Rows are points. To make a cloud, some directions were put in groups of two or more. Within a group, all points are equally far from the middle, so they leave a hole (a ring in 2 directions, a hollow ball in 3). The other directions are filled evenly. Then the cloud was stretched, turned, moved and blurred a little. How many holes are there, and how many directions does each take, smallest first?

Cloud (22 x 3):
[[-20 -20  13]
 [-36  17  17]
 [ 18  36  12]
 [ 16  33  -1]
 [  1  37  -1]
 [-41  19  14]
 [-58   3  -2]
 [-40  38 -11]
 [ 20 -34  23]
 [ 12 -13  55]
 [-23  37 -28]
 [ 13 -33 -19]
 [ 19 -28 -28]
 [  7 -18  45]
 [ 10  -1  60]
 [ 53   5  -4]
 [  5 -13 -53]
 [ -7  25  42]
 [ -5  37  -2]
 [-21 -34 -25]
 [  7  -1  58]
 [  8  21 -33]]
Holes: 1 (2)

Cloud (31 x 4):
[[ 29  14  -3 -38]
 [-48 -17  21  40]
 [-29 -10 -48 -19]
 [ 32   8  34 -29]
 [ 10   7  45  37]
 [  0 -51 -21 -21]
 [-36  44 -12  -6]
 [-36 -13 -48 -12]
 [-32   6 -50  28]
 [-34  19 -46 -10]
 [-38   9 -51  11]
 [ 29 -56 -12   2]
 [ 46  14   3 -22]
 [ 51  -9 -26   3]
 [ 39   9 -10 -30]
 [ 14  -6 -37  47]
 [-29   2 -48  34]
 [ 40   5  45   3]
 [  8 -15  46  42]
 [ 44  13  34  -3]
 [ 11 -42  26  47]
 [  4 -60  18 -15]
 [ 31  33   0  30]
 [-44  37  17   0]
 [ -4  12 -43  42]
 [-32  36 -29 -16]
 [ 24 -29  49  25]
 [ 29  -4  47 -22]
 [ 44  18  31  10]
 [ 27 -18  53  21]
 [-31  46 -16   8]]
Holes: 2 (2, 2)

Cloud (81 x 8):
[[  6 -23  21 -14   6 -20 -38 -34]
 [  7 -39  12 -27  28  -1  12   6]
 [ 35  10 -23  -9   2   6 -17  11]
 [-11 -23  27  11  -2  -5  -2  24]
 [ 13 -47  21 -18  33   2 -10  -5]
 [ 21  -5  19   4  12  12  25  19]
 [-10 -27   2  23  -5  22 -31  27]
 [ -1  -8   0  -1   2 -15  22  33]
 [ -4 -16   7   1 -28  41   4  22]
 [ -7  21  10  17  24  42   5  15]
 [ 17   8  -4  -8   3   6  30  22]
 [ -7 -12   8  20  22  43 -14  -9]
 [-17  30 -20  11 -29  37   5  33]
 [ -6  20   2 -11 -30  -5 -18  -5]
 [ -6  28  -9   1 -17   0  22  10]
 [ -4  22  20  -9  16  17 -32 -16]
 [  7   9  -6 -32  27  13  13  13]
 [ 10  -9   7   4   6  35 -26  46]
 [ 28  -9   1  -4 -28   0 -20 -15]
 [  9 -17  42 -29  23  27   3   6]
 [ 12   8   6  16 -15   3  28 -23]
 [ 13 -17 -20  25   0  25  23  11]
 [ 24  21 -19  11   1  28   6  34]
 [  9   9   5  19 -12 -17  33   2]
 [ 18  -9 -11   3 -10  42   4  -6]
 [ 13  10  14  -8  42   8  10 -18]
 [ 12   5  29  16 -13 -19   9   3]
 [-17  31 -21  20   1  23 -10   5]
 [ -9  19 -21  -5 -24  -6  14  -7]
 [-16  29   4   8 -33  10 -10   4]
 [-24  24  -1  15  -2   0  -7  21]
 [  3 -14 -35   6  -9  15  16   9]
 [ -1   7 -36  16 -32 -14  18   3]
 [ -1  -3   1 -29 -37   0   9 -12]
 [-26  -4  -7  -5  17   9 -28 -14]
 [-26 -26  -3 -12 -29  -6   8 -10]
 [ 11 -17  23 -17 -24 -20 -31 -25]
 [-18  -6  -7 -25  32  14   6   8]
 [-30  12  -9   7 -13  -5  -1 -27]
 [ -3   1  38 -18 -23 -13  -6 -26]
 [ 26  -8  -5 -15  48  14  -3  20]
 [ -6 -15  11  -5  11 -13  39  -5]
 [-25 -16  11   2   2  22 -36   8]
 [  5 -15  35 -14 -18 -27 -17 -32]
 [-34  20 -12 -12   3  28   4   7]
 [  5  10  27 -34  28   5  27  -4]
 [ -4 -15   3 -10 -43 -20  25  -3]
 [ 13 -18 -13 -16  21  25  -2  27]
 [ -9 -38  11   8 -14  21  10   9]
 [ 32 -27  15 -14  37  17   4   0]
 [-33  -9  -8 -10 -20  -5  33 -14]
 [ -4  26 -17   0 -32  40  10  17]
 [ 10  11  -4  15  -2  60  -7  23]
 [  1  -3  19 -10 -13 -14 -50  14]
 [ -3 -13   4  -4  46  45  -8  12]
 [  7  25 -10 -21  14  12 -24  15]
 [ 10  21   0 -12 -22  -1  25 -10]
 [-13  12   9  -6   4 -12 -38  11]
 [ -9  -8   9 -14  46  14 -22  27]
 [-18  33 -28  25  -6  23  -3  27]
 [ -3 -23  -8 -30 -11 -23  -5  -5]
 [ 21 -10  15  -9  58 -11  -8  11]
 [-26 -22  21  15   3  -2 -19  -6]
 [ -5 -10 -12   7 -38 -19 -18 -18]
 [ 12 -13  -7   7 -17 -11  -8 -29]
 [ 32  -6 -13  -3  27   3   6   5]
 [ -4   2  -4 -11  14  44 -25  31]
 [ -6 -14   3 -27  13   6  34   4]
 [-33 -20  -5   4 -19  19 -17 -23]
 [ 25 -22  -3  -8  40   0   7   8]
 [ 18   2   8   4  11  40 -36  28]
 [  6  -7  25 -12   1  36 -24  19]
 [-15 -35  -8  -4   4  28  21  -8]
 [ 28  16  13 -12   2  26 -30  16]
 [ -7   9 -17  37 -17 -20 -15   0]
 [-23 -27  -3  24  10  12   7  18]
 [-25  10 -18 -14 -36  15   7  -8]
 [ 22  13 -12  17  -5  -6  29  16]
 [ -4  16 -20  27 -14 -13  -4  -6]
 [ 20  20  17  14   9  13  -1  26]
 [-24   1 -12  17 -20  19 -12  50]]
Holes: 1 (6)

Cloud (95 x 9):
[[-43 -23 -16   2   4  23  -3  25   6]
 [-19  -5   9 -12 -25   8 -16  41  33]
 [ 21   3  57  14 -17 -12 -13 -10  14]
 [ 20   4   0 -12 -10 -31  -3 -46 -22]
 [-29  24 -30  12 -13 -19  22 -24 -17]
 [ 13  44  -5   5 -60 -24  -7  -4  10]
 [  0  36  19  -1 -48   9 -10  25  23]
 [ 32  10  17   9   8 -25 -31 -11  24]
 [-40  38   9  -9 -13  -2 -12   6 -12]
 [-11   7  34 -21  -6 -20   2 -19  25]
 [-12  17 -27   7 -14 -32 -25 -13   6]
 [-35   8  31  10 -22  18   9  23  34]
 [ 22  27  33   9 -43 -19   2 -22  10]
 [ -8  51   3  20 -15  12  20 -17  12]
 [-18 -22   0 -21  -5 -20  26  -6   1]
 [-36  -6  17 -19   2  11  20  33 -19]
 [-21  24 -35 -13 -13 -19 -17   7  -2]
 [ -4 -15  37   6  -5   3 -10  52  30]
 [-10  -7  44   3 -14   7  -7  34  38]
 [-15   1   2   9 -24  19 -16  45 -27]
 [-37   6  21  -3 -10   3  45  15 -14]
 [  1  25   0   1 -34  -6   6 -43 -33]
 [  3  28 -12   7 -39   0 -23 -20  25]
 [ -7  36  15  16  -4  19  22  31  28]
 [ -5  48 -25  28 -34  -9   4   5  20]
 [ -6  36 -36  -2  -8   1  16 -13  -9]
 [  9  10  22  -9 -14 -17 -19  39  38]
 [-46   6  21  -7  10   6  43  20  -5]
 [-20  -3  16  10  15 -14 -19  46   7]
 [  1   3  18  -5 -17  30  22  17  16]
 [-40  34   3  -2 -25  11  20  42  19]
 [-16  13  19  12  16 -15  37 -30 -16]
 [-11   5 -18   5 -51 -28 -33  11 -19]
 [-48  -3  35  -5   9   0  27 -12  -3]
 [ -9  37  26   6   4 -12   1  34  35]
 [-13  25  -2  -3 -24 -43  -7 -24 -20]
 [-11   8 -16  31  -7  20 -15   8 -19]
 [-14   6   3  -2 -30 -42 -25  -6 -18]
 [-45  45  19  15 -12  -6   1  -3  -6]
 [-24 -11  22  23  -3 -17 -13 -18 -19]
 [-30  52  27  17  -7   0  12  -9  19]
 [  3  20  22   3 -17 -12  40  14   5]
 [  9 -18  32 -14  23  -8   0 -34 -11]
 [ -2   0   3  -7 -35   8 -35  38  25]
 [-11  50   2  17 -37   5  17  32  22]
 [ -3 -37 -18 -13 -26 -16 -16   2 -27]
 [-17   3  20   4  12  29  18 -22 -16]
 [  4  12 -19  -2 -31 -14  37   4   0]
 [ 25  -5  24   0   7 -10  -7  40  21]
 [-29 -24 -37  -1  -3  -4  10 -15 -13]
 [-39  25  32   9 -19 -16 -15 -10 -21]
 [  4 -37   9  17  14  -8   8 -10 -10]
 [ 24  -9  10   6  13 -26 -35  11 -10]
 [-18  30  26   2  14  -4   5 -12  35]
 [-16  11   4  15   1  10 -37   8  13]
 [ -7  -5 -40  18  -6  -4 -24  30  10]
 [  9  -3  50   6  -2  -3 -39   6  12]
 [-40  21  -7  -8 -27  18  39  21  -6]
 [-26  11   1  23 -10  18 -29   4   3]
 [-15  16  37  25   2 -24 -21  -3  15]
 [-16  20  16 -30 -15  -8   5  21  16]
 [ -4 -30  -3  -7 -10 -16  19   8 -23]
 [  6  19 -21  21 -16   9 -34  25   6]
 [ -9 -34  39  -1  21  14  16   9  -6]
 [-13   0  43   1 -12 -20 -38  21   0]
 [-25   7  11  12 -10 -24  19 -21  20]
 [-41  34  19   1  -2 -12  28  22  -7]
 [-11  23 -23   9 -21  -8  -2 -18 -47]
 [  3  48  45   1 -11 -14  -9   3  22]
 [ 15  -2 -16   3 -16  -2 -51  20  -8]
 [-27 -25 -46   5   1   0   0  18 -10]
 [ -7 -29  -1  -5  14  20  -1  42  -5]
 [ 29  10  -2  12 -34 -11 -19 -29 -25]
 [  6  41  38  21 -31 -12 -18  26  15]
 [-18 -11  32  -8   5   2 -35   2 -25]
 [ 15   6  -1   6  -6  -9 -32 -14  33]
 [ 20  30 -32  14 -29 -20 -11  18  26]
 [-22 -11  28 -13 -17 -29 -16  20  -3]
 [-20 -17  15  -3  21 -23  -2 -32 -22]
 [ -9  48  -6   2 -53  -3  17  20   8]
 [-55  -1  14  -8  -2  19  25  12   9]
 [ 13  10  49   9 -30  -2  12  16  22]
 [ -5   6  -4   3 -39 -11 -14  -7 -50]
 [-42  38  16  11  -2  12  37  11  22]
 [-15  -6  -1   3  24   7 -27   6 -22]
 [-18  11  32  17  17 -13 -20   5  25]
 [-14 -31  47  12   6   7  -2   0 -12]
 [-43  -2  35   4 -27  -6   8   6   2]
 [ 19  27  44  18 -15 -10  -9 -18 -14]
 [-10 -27  -2  26 -24  -3   0  28  -4]
 [-17  35  -2   1 -25   2   7 -36 -35]
 [-15  -4 -15   9   3  20 -18 -17 -30]
 [ -6  40  22  10 -35 -40 -13   2   9]
 [-22 -10 -27 -13 -26  -1   3  21  30]
 [-18  -2  12   0  18 -29 -10  12 -29]]
Holes: 3 (3, 3, 3)

Cloud (90 x 9):
[[  0 -26 -60 -13 -25  13  -2   5 -17]
 [-15 -21   9 -11 -24  -2  43  31 -12]
 [ -5 -17 -13   7 -45  17   5  39 -13]
 [-11  30 -29   7   9  31  20  -3 -31]
 [  6   1  -5   9  -9 -39   1 -32  34]
 [-13 -16   9  -5  10  21  24  40 -20]
 [-41 -20  12  21   5  31  -7 -38 -32]
 [-19 -18 -29 -37 -16 -31  -8   3  -1]
 [-20 -28 -18 -31   4   1 -10 -51  41]
 [ -2 -10  36 -18  -2  -7 -15 -48  28]
 [-33 -18 -21  -2   3  12  41  26 -21]
 [-21  -1 -45 -19 -20  40 -20  -2  -3]
 [-22  -4  -7  25  -9  14  27 -32 -11]
 [ -9 -36 -13  -1 -22  41   2  32 -15]
 [-25 -24  35   9  -6   6  -5 -53  16]
 [ -1 -13 -47  -6 -31  34 -35 -11 -15]
 [ -2   8   1  14  13 -33   2  21 -17]
 [ 31   8  10 -23  27 -30   6  14 -12]
 [ -6   2  11  12 -28  -7  -8 -29  34]
 [-45 -18 -36 -12  18   1  16   4  -7]
 [ 19  -7   2 -26 -21  35  17  30  -4]
 [-14  -7  31   1  17  -4  42  35 -43]
 [-11   3   5 -27  21 -31 -14 -41  18]
 [ -3  12 -35  10 -23 -24   6  29   3]
 [ 51   0 -17  -9   3   9   7  -3   4]
 [  7 -24   4 -27   8 -12  36  -3  30]
 [  5 -28 -11  -8 -19  32  16  22   8]
 [ 15 -16 -25 -17 -20 -35 -15   1  11]
 [-20  10  12  28   0 -34  -8  -7  -6]
 [ 17  36 -37  12 -13  31  21  26  -6]
 [ 28   0   5  -7  -3  39  -5  19 -28]
 [-26  -1 -31  13 -15  10   7 -43 -14]
 [ 27   4 -17  22   1  26  24  -4 -16]
 [ -2  20  17  16 -18   1  35 -35   7]
 [  0 -35   3  18 -17 -10   7 -21  14]
 [-16  -1 -28 -29  26 -11  25   8  14]
 [-36  -7   4  18 -19   3  34  31 -16]
 [ 17  -1  48  14 -17  13  20  21 -29]
 [-22 -44   2  -9   5 -12  16 -14 -29]
 [-15 -30   8 -40  26 -27   7   4 -16]
 [-19 -19  43  12 -29   7   1  -8 -30]
 [ -4 -16  21  21 -27  11 -24 -18 -31]
 [-16 -22 -43 -26  -8  38  -3 -34  -6]
 [  1  11  34  11   1  26 -25 -24 -12]
 [ 29  13   5 -30 -14 -17 -13  -2  12]
 [  9  -6 -40 -21 -15  13 -35  -6  -7]
 [-26 -44  -1 -26 -17  13  29  29  -4]
 [-27 -16  -7   5   4  -4  30 -38   4]
 [  2  45  15  14   9 -31  22  19  -9]
 [ 17  21   1 -13  10 -22   0  -6  36]
 [-36 -20 -21  28 -11  14  14 -30 -14]
 [-12 -20 -16  -7  17  25 -17 -48  14]
 [ -5   2 -13  10 -14  14 -10  -4 -50]
 [ 20  -6 -33 -26   4  13 -23 -24  -9]
 [ 16   9 -17 -37 -29  -3  14   3  10]
 [-15   0  -6   6 -30   2  33  37   3]
 [ 22  -8   0  19 -26  30  16  16 -19]
 [ 25  -2  13 -26 -15 -39  29  11  25]
 [ -7 -29  38 -37   8   6   8 -32   6]
 [ 34  22 -11  16  10 -13  10  16 -26]
 [ -8 -15  30  -7  18  21   2 -56 -11]
 [ 16  -7   9 -20  32 -36  19 -10  20]
 [ 20  18 -44  -2  17  12  35  16 -20]
 [ 23  41  13  18 -23   3  -4 -26 -16]
 [ 13  -4  37   3 -32  19  12  -7 -16]
 [-48 -18   9  -9  10   2   9 -30 -33]
 [  2  11  -8   1 -14 -24  57  19  -6]
 [-25   9  44  15   5 -13  16 -40 -28]
 [ 26 -19 -10 -40  -1 -13   9  10  33]
 [ -6  28 -22  -2 -17  34  -9   6 -17]
 [-30  -4   7  22 -15  34   9  13 -10]
 [ 25  -5  29  -4 -22 -28  21   8  15]
 [ -3 -13   1   4 -39  29 -25  13 -21]
 [ 16   5   7  25 -23   8  33  -7   8]
 [-30 -40  12 -45  18   2   3 -18  -9]
 [-30 -17  30 -27   5 -17  -9  12 -21]
 [-11  -4  22 -33  18  -3  -8  11 -24]
 [ 13  12   7  -4  11 -18   2  15 -43]
 [ -7 -28  26 -10   0 -14 -42 -30  -4]
 [ 25 -17  -2   9   6   1   4 -12 -18]
 [ 10   0  54 -18 -18 -15  19 -11   1]
 [ 13  -3  -7 -37  19  -9  36  13  29]
 [  4 -15 -15 -28  10 -32 -10 -18 -11]
 [ 11  20 -30 -28  12  -1  13 -43   1]
 [  7  14 -50  -5  -6  -5   2  32   5]
 [-10 -11  -4 -21  16  28  15 -18 -40]
 [ 13 -14  25  -5  22 -40  23 -18  12]
 [-17 -43   5 -19   3 -19  35  -5  -7]
 [-12  12 -11  15   5   2 -23 -33 -30]
 [-32 -24  -9 -19  12   7  34  13   6]]
Holes: 2 (2, 6)
